Rows are points. The points of each table are mixes of a few directions, plus a little noise. How many directions does each table use, and how many do they share? Where both have some left over, give the other angles between the two spaces (their principal angles), to ten degrees, smallest first.

First (4 x 2):
[[ 80  10]
 [ 19   3]
 [-24  -3]
 [-75 -10]]
Second (7 x 2):
[[   0    0]
 [  -1    0]
 [  15    2]
 [  55    7]
 [  74   10]
 [ -30   -4]
 [-114  -15]]
Directions: first 1, second 1, shared 1

First (6 x 4):
[[-24 -61  -4 -45]
 [ 25  63   4  46]
 [ 11  28   1  21]
 [-28 -68  -5 -50]
 [-20 -50  -3 -37]
 [ 35  87   7  64]]
Second (7 x 4):
[[-45  81  26   9]
 [-68  37  25 -26]
 [ 59 -87 -31  -4]
 [  7 -51 -11 -20]
 [  7  89  14  48]
 [ 19 -36 -12  -4]
 [ 21 -34 -12  -2]]
Directions: first 1, second 2, shared 1

First, 10 rows:
[[ 46 -61 -87  68 -20   8 -33 -62]
 [-39  52  73 -57  16  -7  27  52]
 [-42  56  80 -62  18  -8  30  57]
 [ 51 -68 -96  75 -22   9 -36 -69]
 [  2  -3  -5   4  -1   1  -2  -3]
 [ 11 -15 -21  16  -5   2  -8 -15]
 [ 38 -51 -73  56 -17   7 -27 -51]
 [-25  33  46 -36  10  -4  17  33]
 [-41  55  78 -60  17  -7  29  55]
 [ -2   3   4  -3   1   0   2   3]]
Second:
[[ -6  16  37 -21  -2   0 -17   6]
 [  1 -20 -75  66  -8 -12  37  -7]
 [ 41 -51 -17 -73  42  44  -5 -19]
 [  4  11  59 -62  11  14 -30   4]
 [-30  21 -49 109 -37 -42  34   8]
 [  0  26  99 -89  11  16 -49  10]
 [ 30 -43 -34 -34  28  29   7 -16]
 [-40  40 -20 104 -45 -49  23  15]]
Directions: first 1, second 2, shared 0; angles 40

First, 10 rows:
[[   8  -17   14  -12    9   15   -3   10    1   -7   -2]
 [  37  -73   65  -53   40   63  -13   44    2  -30   -8]
 [ -39   77  -67   55  -42  -66   14  -46   -2   31    9]
 [  15  -29   25  -21   16   26   -5   17    1  -11   -3]
 [   8  -16   14  -11    9   14   -3   10    0   -6   -2]
 [  38  -73   64  -53   40   64  -13   44    3  -29   -9]
 [ -60  121 -105   86  -65 -104   22  -71   -4   48   14]
 [  -3    4   -4    3   -2   -4    1   -3    0    2    0]
 [   4   -9    8   -6    4    7   -2    5    0   -4   -1]
 [  -8   17  -15   12   -9  -15    4  -10    0    7    2]]
Second:
[[  7  59  15  14  -8   0  71  48 -65 -49  36]
 [ 25 -20 -13 -19   4  30 -30 -56  38  18 -61]
 [ 29   6  -7 -13   1  31   1 -36  11  -3 -46]
 [-42 -10   9  19  -1 -47  -4  52 -15   7  68]
 [-26 -21   2   7   1 -26 -21  16   9  17  29]
 [ 32  20  -4 -11  -1  34  18 -28  -3 -15 -42]
 [-88 -61   8  27   4 -91 -57  69  17  48 109]
 [ 14  46   9   6  -5  10  53  24 -45 -37  12]
 [-12  -6   2   4   0 -12  -5  12   0   5  17]
 [ 23 -48 -20 -26   8  32 -64 -80  71  41 -81]
 [ 39  35  -1 -10  -3  40  36 -22 -18 -29 -41]]
Directions: first 1, second 2, shared 0; angles 80

First (9 x 14):
[[ -15  -25   -1   -6    5    0    8   11  -14    4  -30   21   -5  -13]
 [  24   35    1    5   -9   -4   -9  -15   24  -12   50  -22   16   13]
 [   3   -2   -1   -7   -2   -4    2    1    3  -10    7   15   11   -8]
 [  -6  -14   -1   -8    1   -2    6    6   -4   -5  -10   21    5  -12]
 [ -11   28    6   52   13   28  -20  -14  -17   67  -36 -121  -79   67]
 [  -3    1    0    6    2    3   -2   -1   -3    8   -7  -13   -9    7]
 [  -7  -19   -2  -12    1   -4    8    9   -6   -9  -11   32   10  -20]
 [  11    3   -2  -15   -7   -9    3   -1   12  -25   28   31   30  -17]
 [   3   -8   -2  -15   -4   -8    5    4    4  -18    9   34   21  -19]]
Second:
[[  6 -14  -6   1  -6  -7  -4   4   5   6   7  -3  -8  -5]
 [-19  43  19  -3  20  20  12 -13 -17 -17 -23   9  26  14]
 [-16  37  16  -2  17  18  10 -11 -14 -15 -20   8  22  12]
 [-14  31  14  -2  14  15   8  -9 -12 -12 -16   6  18  10]
 [  9 -20  -9   1  -9 -10  -5   6   8   8  11  -4 -12  -7]
 [ 31 -68 -30   4 -32 -33 -18  21  27  27  36 -14 -41 -23]
 [ 20 -44 -19   3 -20 -21 -12  13  17  18  23  -9 -26 -15]
 [  2  -4  -2   0  -2  -2  -1   1   2   2   2  -1  -3  -1]
 [-38  84  37  -5  39  40  23 -26 -33 -34 -45  18  50  28]
 [ 20 -44 -20   3 -21 -21 -12  13  17  18  24  -9 -27 -15]]
Directions: first 2, second 1, shared 0; angles 90

First:
[[ -23   16    9   28   16    9  -25   29  -17  -50  -47  -19    9  -29
    -3  -65   -4   -1   31  -46]
 [ -28  -16   39   -4   -7  -35   17  -24   20    8   -1  -10   -2  -16
    36  -30    5   26   -1   43]
 [ -20  -25   17   27   -5  -32   31  -14    2   -3   15  -25   18  -11
    -5    9  -31   34  -27   47]
 [ -25   -8   42    5    1  -37    5  -22   27   29   11   -6  -16   21
    32  -33    2   41    7   47]
 [  15   14   -4  -78  -11   24  -21  -10   11    1  -28   39  -22  -38
    52  -15   70  -57   26  -36]
 [  30    6   -8   46  -27   26   60   13   -7   14    9  -20   31   37
   -70   22  -52  -21  -21    4]
 [ -11   23  -43   39   63   12  -98   49  -38  -45   -4    0  -16   24
   -26   -2  -11   35   25  -68]
 [  19  -28  -15 -121  -25   -7    8  -52   21   23   19   50  -19  -65
    77   67   78  -46  -26   29]
 [  43   19  -36   57   -4   39   22   31  -18   21   26   -9   17   77
   -91   47  -57  -10  -15  -19]]
Second:
[[-43 -32  -3  38   3 -63  21  23 -31 -62  -6 -33  24 -80 -12  17 -16  35
  -34  49]
 [ 22   3 -36 -44 -26   6  -4 -15 -20 -16  -9  22  -5 -26   6  25  45 -64
  -12 -22]
 [-17 -15 -37 -10  33  20 -82 -50 -37 -67 -11 -16  17 -18  24  -8  -8   0
  -14 -77]
 [ 58  10  29 -72 -64  29 102  -5  60  99  15  46 -13  10  12  36  40 -65
    3  56]
 [ -9  28  14  14  29 -10 -38  47  12  20  -4  16 -37  33   4 -31  17  32
   45  -3]
 [  5  19 -17  45  -8 -14  -1  25 -25 -12  -5  -9  -4  34 -46  -9  -7 -11
    3  -7]
 [ 14  -2  42   8 -49  26  49 -90  28  43  -2 -26  23  75   3 -62 -35 -33
   -9  -3]
 [-45 -24  44  20  34 -28   1  11  22  -4   5 -22   8 -35  29 -17 -30  81
    4  42]
 [ 16  14 -36   0  48  33 -50  54  -8  -1  15  21 -13   8 -20  48  -6  24
   14 -37]]
Directions: first 5, second 6, shared 4; angles 60

First (8 x 32):
[[  -8   30   -7    6   12  -47   33    0    1   30   17  -26    7   35
    -9   -2  -13    6    3   40   -9   21    4    4   -4   -1  -12   18
    19    5    3  -32]
 [  -5  -87  -11  -18    2   40  -43   15   82   -7   10   14   22  -66
     8  -48   28   -3   36  -27   16  -14  -18  -38   -3   48    0  -36
   -45   -8    9   29]
 [  23  -59   -1   16    7    7   -4    5   20    1   16   33   -8  -49
   -10   -9    9    3   -4   -1   47   11  -26  -36  -31  -16   10  -25
     1   -7   15    9]
 [   7   22    6    1  -15   21  -14    5  -31  -17  -27   29  -22  -18
     3   30  -10   -2  -33  -13    8  -17  -10   -1  -11  -36    2    1
    -7   -7   -8   10]
 [  32  -64   27   14    6   49  -12  -42  -53  -49    4   25  -10   -4
     6    0   32  -15   12  -70   17   -1   26   25   29   -1   52  -30
    24    6    4   47]
 [ -57   88  -24  -34   60 -121   65  -14  -28   57   -4  -14    6   83
    13    3  -45    2   -3   63  -56   19    5   16   16  -39  -21   35
     6   -9  -20  -68]
 [  20   88   20   30  -70   44   -7   15  -37  -20  -13  -60   -7   42
   -17   44   -5    6  -25    6  -20   -9   30   48    8   23  -16   42
    29   25   -4    3]
 [ -13  -16  -10  -15   -2    7  -18   16   45    6   -1   -1   12  -24
     4  -19    4    2   12    2   -3  -10  -12  -18   -4   22  -13   -7
   -27   -5    0    3]]
Second, 11 rows:
[[ 43  34  13  27 -61  62 -20  22 -19  23  -9  48 -13 -22 -21  33  34  12
  -18  -4 -20 -45 -47  14 -34 -26  35 -47  69   5 -19   8]
 [ 32   2   1  16 -39  43 -27  20   5   8  -8  29 -10 -37 -10  18  18  12
  -16  -2   6 -21 -27  -6 -28 -16   7 -16  14  -5  -5  13]
 [  2 -25  -2   3  21 -20   4 -11  -9 -22  -3  -4 -14 -13   7   3 -21  -1
  -17  -1  42  30  18 -17  -1 -18 -17  29 -37 -10  16   6]
 [  0  12  23   3   5   9  16 -47 -60 -36   7 -52  10  77   9   0  12 -13
   27 -39 -33  11  69  65  66  37  24  18  28  23  -3  16]
 [ -4 -55 -49 -25  64 -74   6 -16  46  56  12  28  10 -24  22 -39   2  25
   25  37   2  36  -3 -33  -4 -26 -19  17 -51 -40   4 -17]
 [-19 -39 -15 -10  59 -69  21 -11   6 -11   2   2 -14 -21  12  -9 -44  -2
  -20  20  60  49  11 -46 -10 -35 -33  37 -64 -22  22 -13]
 [-27   8  14 -16  -8  27  -8 -24   0 -41   7 -90  35  69  15 -27  14 -17
   51 -40 -48   0  76  59  78  98  -2  26 -12  29   0  21]
 [  6 -18  -9   1   9 -11  -3   2   9   4  -2  13  -8 -24   2   0  -5   7
  -10   8  22  11  -6 -19 -13 -19  -9   7 -20 -13   6   0]
 [-39 -22 -15 -23  32 -40   3  13  50  -8   2 -24   9 -18  10 -25 -34  -7
    2  18  27  22   2 -40  -4  18 -42  24 -67  -7  16 -12]
 [  6  59  22  13 -42  33  10  22 -23  23  -2  33  -3  16 -24  25  18  -6
  -10   4 -38 -50 -52  19 -26 -15  38 -59  88  21 -23 -17]
 [  2  45  19  11 -43  39  -3  29  -4   6  -6  15  -3   0 -21  19   8  -8
  -14   0 -18 -41 -41   5 -25   1  17 -39  51  19 -13  -7]]
Directions: first 5, second 5, shared 3; angles 60, 90

First, 8 rows:
[[ 20 -90 -17 -67  25 -85  -6  69  22 -83 121 -32 -51 -21  69 -43 -45   9
   56  25  -3  76 -21  -5 -55 101 -74  12  -9 -78  -8  20]
 [-16  -8 -23   5  -4  12 -50  12 -66  20 -36  29 -29  12  10  11  29   7
  -35 -19   7 -28  59  -7  11 -28 -46  52 -33  20  16  38]
 [  6  26  24  14  -4   7  33 -23  33   5  -7 -11  32   3 -26   2  -9  -9
   15   7  -1   1 -34   9   5  -4  49 -39  23   5 -13 -34]
 [ -2  -1 -23  -7   1  20  -2  -2  13   4   9   0  -5 -24  12   5   3   8
  -20   0 -10  -4   8 -14   0  -4 -15  10   0   2  17  23]
 [-11   3 -17   7  -4  18 -28   2 -37  20 -29  19 -14   4   3  11  21   4
  -30 -13   3 -23  37  -6  10 -26 -24  31 -18  19  13  24]
 [ -7   7  13  15  -5  -5 -18   0 -41  13 -36  15  -2  29 -14   4  13  -6
   -1  -9  13 -15  19  10  11 -18   2  10 -12  14  -7  -7]
 [  7  33  19  14  -4  20  44 -33  52   8  -4 -15  40  -9 -27   5 -10  -7
    9   9  -8   0 -42   4   7  -8  58 -46  31   7  -7 -33]
 [  2  30  22  18  -6  13  28 -25  23  12 -20  -6  31   7 -29   5  -3  -8
    8   3   0  -7 -26   9  10 -14  49 -32  20  12 -10 -31]]
Second, 8 rows:
[[ -9  -4  19  -4 -34 -17 -34   2 -25  24 -10   9   2   7 -80 -62 -43 -10
  -41   6  10 -10   9  27 -11  10   7 -16  -6  12 -16  16]
 [-16  60 -25  51  47   7   2 -31  25  30 -12  23  20 -32   6 -10 -23  14
  -53 -29  -5 -21  50  32   4  -2  14  -3  40   9  31  20]
 [ 21  -6  16 -10   6  17  31  -9  56 -21   0 -22 -20  11  38  52  42  13
   30  -3 -21  -4 -10  -1  23   9  -9  30  -3   9 -13 -31]
 [-52  74  17  46  71 -23  32   3  44 -41 -43 -14  53 -66  24  14 -37 -23
  -51 -90 -18 -29  67  32  25 -17  23  -4  37 -13  53  14]
 [ 22 -39  -2 -37 -12  34  20   0  34 -10  15 -24 -20 -11  29  40  33   9
   31  21 -17  17 -39 -38   2  -2 -14   9 -11  -2   2  -3]
 [ -8  14 -40  -8 -41   3 -17  15 -39  -5  29  19  16  13 -17 -27  -4  -7
  -17  20   9 -14  -8 -16  -9 -10 -10  -6 -19   1 -18   9]
 [ 15 -73  13 -30 -23 -11 -35  13 -72  30   3   5 -24  23 -27 -29 -12  -5
   39  46  28  45 -41 -23 -34   2   0 -26 -18 -16  -6  12]
 [ 26 -28   2 -11 -14  -6  -1   7 -24  -7  13   3 -24  54  27  24  40   8
   60  30  13  15 -27 -10  -2   8 -12  15 -19  -1 -34 -35]]
Directions: first 3, second 6, shared 1; angles 60, 70

First (9 x 32):
[[  68  -60   27  -18  -39  -45   50  -42    2  -24  -30   27    7   10
    17   38    4    9  -24  -11   23   57    1   28   -8    5  -16   -1
    16  -35   26   19]
 [ -28   33  -18   -3   26    2  -35    4  -30   14   14   -3   -2   -6
   -24  -36   12   -5   23  -24   18   -3   -9   15    4    9   -4    2
     8   22  -17   -4]
 [  23   11    9  -24   16   41    9   -1    7  -30   21    1    7   18
   -15    0   -7  -25  -15    3  -25   18   19  -20  -23    8    1  -16
    26  -33    5    4]
 [ -31  -11    3   19  -25   -7    5   39   14   29    4  -11  -22  -13
    28   14  -17   31    3   21    3  -53   -5  -22   18  -19   14   14
   -40   36   -2   -6]
 [ -18   21  -15   13   19   -3  -24  -11  -12    6   -7   -3   11   -3
   -12  -19   12  -12   11   -7   -1    5   -7   13    2    3   -4    1
     6    5  -10   -7]
 [ -66   44  -20   83   36    7  -34  -16   10   19  -36  -17   40    7
    13   -6    4  -43   -8   47  -57  -10  -14   -9   -1  -28   -3    8
     4   -8   -9  -25]
 [  33    4  -18    6   14   38   -5  -23   64  -37  -33  -23   27  -12
   -10    0   21  -16    5   26  -62   -3   18  -10    9   16   26  -22
   -10  -32    4  -17]
 [ -88   14   17   47   -4  -63   -8   18  -92   70   18   27  -15   23
    27    1  -28   -2  -16  -10   61    6  -39   15  -13  -43  -43   40
    19   41   -8   11]
 [ 107  -56   16 -121  -47   30   42   32   36  -46   46    1  -53  -22
   -24    7    0   63   20  -45   37  -17   37  -10   12   49   31  -26
   -27    4   11   22]]
Second:
[[ 56 -29 -21 -72 -44  20 -30 -35   6  -1   1   2  22 -54  -6 -10 -11  19
    2 -57 -15 -40 -20  24  50   8  12 -11 -25  22  -6 -33]
 [ -9   4   3 -19  13  55 -12  -8 -33  -6  34  16   5   5 -15  -7 -20 -33
  -17 -19   1   9  11 -15   5  -6 -19   1  12 -15 -13   6]
 [-45  62  14  -6  56  39  10  89  -4  -9  72 -19 -53  45 -31 -26  -1   0
   22  24  13  -8  36 -53 -57  18  15 -10  24   4  -6  27]
 [-56   7  24  73  23   0  32  32   1   7  -2   2 -19  41  22  26  -7 -18
  -15  61   5  19  20 -36 -27 -22 -12  17   3 -19   4  28]
 [-12  12   4  13  24   4  -2 -17 -28  -5   3  13   9  20 -11  -6   4 -30
   -8  -4  10  39   3   7 -15  -1 -21   3  28 -22  -3  12]
 [  5  20  -4 -19  32  18 -22 -44 -54 -14  14  24  25  14 -34 -25   6 -47
   -9 -40  14  57  -1  25 -12   9 -33  -4  48 -29 -10   7]
 [  9 -21  -2  25 -32 -53  18  15  49  13 -41 -20  -8 -16  31  21  11  45
   13  30  -9 -32 -11   5  10  -3  27   3 -34  23  15 -11]
 [ 69 -29 -26 -45 -63 -70  -9  -6  66   9 -47 -32   4 -61  15  -3  23  82
   36 -23 -16 -65 -34  41  36  22  51 -16 -46  53  16 -42]
 [-17 -26   9  51 -10 -13  15 -25  -2   8 -34  14  15   7  28  29  -6 -18
  -24  27  -3  20  -3   1  10 -24 -19  17  -8 -18   4   6]]
Directions: first 5, second 4, shared 2; angles 30, 80
